Each wall is flat, endless, passes through zero and stands at right angles to its row. A trip goes straight from one point to another. List the walls that it crosses, first one first.
In the rows, 128 means zero.

Walls:
(1): [140 138 156]
(2): [181 168 99]
(3): [143 103 141]
(4): [84 100 121]
(5): [141 162 156]
(6): [148 90 55]
(7): [115 125 117]
(8): [155 121 147]
Trips:
[44 132 130] to [74 116 215] -> 1, 5, 3, 7, 8
[183 105 126] to [131 131 84] -> 1, 7, 8, 3, 4
[137 167 124] to [164 110 143] -> 8, 3, 6
[123 142 152] to [128 114 152] -> 3, 4
[95 122 137] to [158 144 60] -> 6, 2, 4
[115 76 168] to [122 115 114] -> 7, 1, 6, 8
[170 80 155] to [155 137 172] -> 5, 6, 2

Walls:
(1): [97 91 111 170 90 59 161 82]
(2): [196 115 133 148 153 130 177 171]
(3): [123 105 177 104 101 134 153 148]
(4): [92 138 125 87 221 113 100 129]
(5): [123 188 81 68 156 183 91 133]
(6): [103 87 120 133 156 54 143 112]
(7): [117 102 123 124 175 132 127 157]
(8): [137 117 134 167 112 156 86 123]
(9): [149 137 144 125 83 124 154 113]
Trips:
[116 121 208 120 148 138 136 200] to [117 172 134 142 182 124 140 145] -> 5, 3, 6
[172 162 145 134 182 119 198 83] to [129 89 112 118 161 127 115 147] -> 7, 1, 9, 5
[152 107 122 84 76 106 154 116] to [143 113 120 55 115 151 139 87] -> 2, 5, 6, 1, 4
[81 100 125 124 157 134 146 114] to [141 87 137 133 90 125 177 52] -> 9, 4, 7

Walls:
(1): [82 133 104 143 88 165 159 109 146 156 122 111 148 111]
(2): [163 167 53 108 108 170 156 124 95 123 128 67 177 146]
(3): [96 199 129 147 54 146 140 121 116 145 130 167 183 79]
(4): [119 141 195 100 168 136 119 95 95 144 114 134 130 138]
(5): [171 110 148 122 175 157 114 178 105 127 187 188 114 133]
(6): [104 127 152 18 155 140 102 120 167 76 126 120 109 101]
Trips:
[105 122 140 130 130 167 139 125 128 108 61 209 149 51] to [129 179 136 148 101 121 67 105 129 41 102 117 126 107] -> 5, 1, 4, 2
[82 119 142 172 126 78 132 108 137 162 118 129 85 170] to [113 110 74 127 115 203 103 103 164 198 183 102 107 152] -> 4, 2, 5
[97 195 176 153 140 101 146 112 161 140 161 169 123 120] to [134 182 117 100 116 90 113 141 130 114 146 85 141 140] -> 5, 6, 1, 2, 4

Walls:
(1): [117 164 102 112 136 169 147 75 148 180 131 51 140 160 110 162 151 88 135 145 154 109 94 221]
(2): [185 77 166 136 175 133 65 158 146 118 182 110 100 175 139 118 88 151 135 78 147 140 115 172]
(3): [102 107 183 142 156 63 148 139 123 160 84 126 102 168 154 121 175 155 110 186 166 180 98 122]
(4): [70 170 88 113 160 133 98 115 151 144 150 133 78 141 192 137 205 107 173 94 102 154 156 120]
(5): [91 115 170 165 142 125 101 133 197 152 88 160 130 128 137 129 141 117 100 155 85 182 141 147]
(6): [145 113 178 163 99 98 166 131 115 104 174 151 115 140 114 153 95 112 97 99 124 188 168 98]
Trips:
[133 142 106 126 125 99 191 162 112 147 118 141 149 154 68 86 110 165 117 100 170 109 145 113] to [170 154 174 145 172 115 165 131 118 147 132 161 128 85 112 162 141 133 71 160 132 97 145 136] -> 5
[178 193 117 105 124 126 172 151 82 115 111 80 108 161 137 141 162 138 81 94 160 149 155 175] to [144 60 117 176 129 139 187 86 116 162 164 89 197 149 89 163 197 112 116 112 105 92 109 125] -> 4, 2, 3
[121 89 150 129 96 57 115 66 186 176 151 179 122 94 132 104 159 157 147 163 132 91 113 120] to [188 177 140 157 89 125 127 158 134 123 110 115 112 124 190 159 97 138 160 173 158 114 70 104] -> 4, 5, 2
